Rows are points. To make a cloud, some directions were put in groups of two or more. Within a group, all points are equally far from the middle, so they leave a hole (a ring in 2 directions, a hollow ball in 3). The other directions are filled evenly. Then the cloud was stretched, turned, moved and blurred a little. Count the holes, and give their numbers of directions, smallest first.
In the rows, zero is written as 128.

Cloud (14 x 2):
[[126 171]
 [ 99 162]
 [ 96 126]
 [159  74]
 [100 112]
 [100 112]
 [ 95 136]
 [174 139]
 [169  76]
 [160  75]
 [101 112]
 [ 94 150]
 [184 108]
 [175 137]]
Holes: 1 (2)

Cloud (22 x 3):
[[ 72 131 135]
 [ 85 104 190]
 [ 92 105 142]
 [125  86 113]
 [ 79 140  89]
 [154 140 201]
 [123 175 174]
 [155 108 134]
 [ 86 179  89]
 [125 180 126]
 [137 158 189]
 [156 154 108]
 [ 66 127 143]
 [124 197 135]
 [103 166 121]
 [ 92 103 124]
 [132 129 133]
 [146 162 177]
 [108 129 183]
 [147 106 105]
 [118 148 141]
 [142 111 205]]
Holes: 0

Cloud (28 x 4):
[[157 142 117 176]
 [156 137 117 176]
 [138 137 110 101]
 [113  98 135 166]
 [ 99 176 171 186]
 [115 108 178 134]
 [111 179 168 194]
 [175 104 183 176]
 [108 144 192 145]
 [169 127 193 185]
 [121 172 129  94]
 [157 133 108 159]
 [177 126 123 123]
 [179 179 147 144]
 [ 91 185 140 156]
 [110 101 135 164]
 [101 118 181 149]
 [ 92 186 136 152]
 [114 168 113 104]
 [163 145 111 162]
 [160 125 193 198]
 [148 125 104 150]
 [185 143 130 136]
 [176 166 122 151]
 [167 136 107 138]
 [131  81 153 179]
 [ 97 179 120 128]
 [120  97 174 137]]
Holes: 2 (2, 2)

Cloud (51 x 6):
[[105  59 112 130 141 147]
 [137 108 138 160  49  46]
 [144 140  99 173 150 118]
 [118 120 189 157 148 103]
 [157  63 149 143 138 146]
 [ 38 152 132 163 150 129]
 [122 147 114 121 196 118]
 [ 75 127 163 126  85  92]
 [ 73 125 174 139 100  89]
 [106 125 164 146  78  38]
 [193 123 137 141 104 124]
 [ 37 148 125 164 115 138]
 [112 146  68 124 107 132]
 [190  93 114  95 133 152]
 [148 155 116 132  79 136]
 [137 119 145 179 112 144]
 [137  96 130 106  60 111]
 [171 112 153  87 185 119]
 [ 97  73 136  96 108 131]
 [108  94 125  89 142  69]
 [ 88 181 108 135 170 162]
 [150 152 108 178 127 114]
 [ 66  90 112 120 161 159]
 [ 96 104 178 122 144 141]
 [ 29 148 125 155 104 110]
 [156 125  83 145 145 111]
 [116  90 151 159  87 131]
 [126  95 131  86  82 121]
 [143  46 127 121  90  86]
 [122 181 132 120 116 149]
 [102 102 138 155  54 106]
 [ 81 114 112 121 192 181]
 [ 94  76  97 161 110  74]
 [120 114  78  87 125 139]
 [124 119 110  67 155 128]
 [ 93  62 100 130 123 128]
 [151 112 100 156 176 123]
 [152 123 113 117 186  97]
 [ 94 113 116 201 127  99]
 [108 139 115 105 207 162]
 [191 101 124 101 114 147]
 [162 111 118  73 138 163]
 [ 98 117  92 158 161 171]
 [106 119 111 197 140 119]
 [188 111 127 113  87 124]
 [154 153 116 169 108 136]
 [165 107 129  92 176  92]
 [116 173 162 142 154 140]
 [ 99 155  74 132  88 122]
 [ 86 145 131 165 191 115]
 [ 81 157 110 167 140 175]]
Holes: 3 (2, 2, 2)
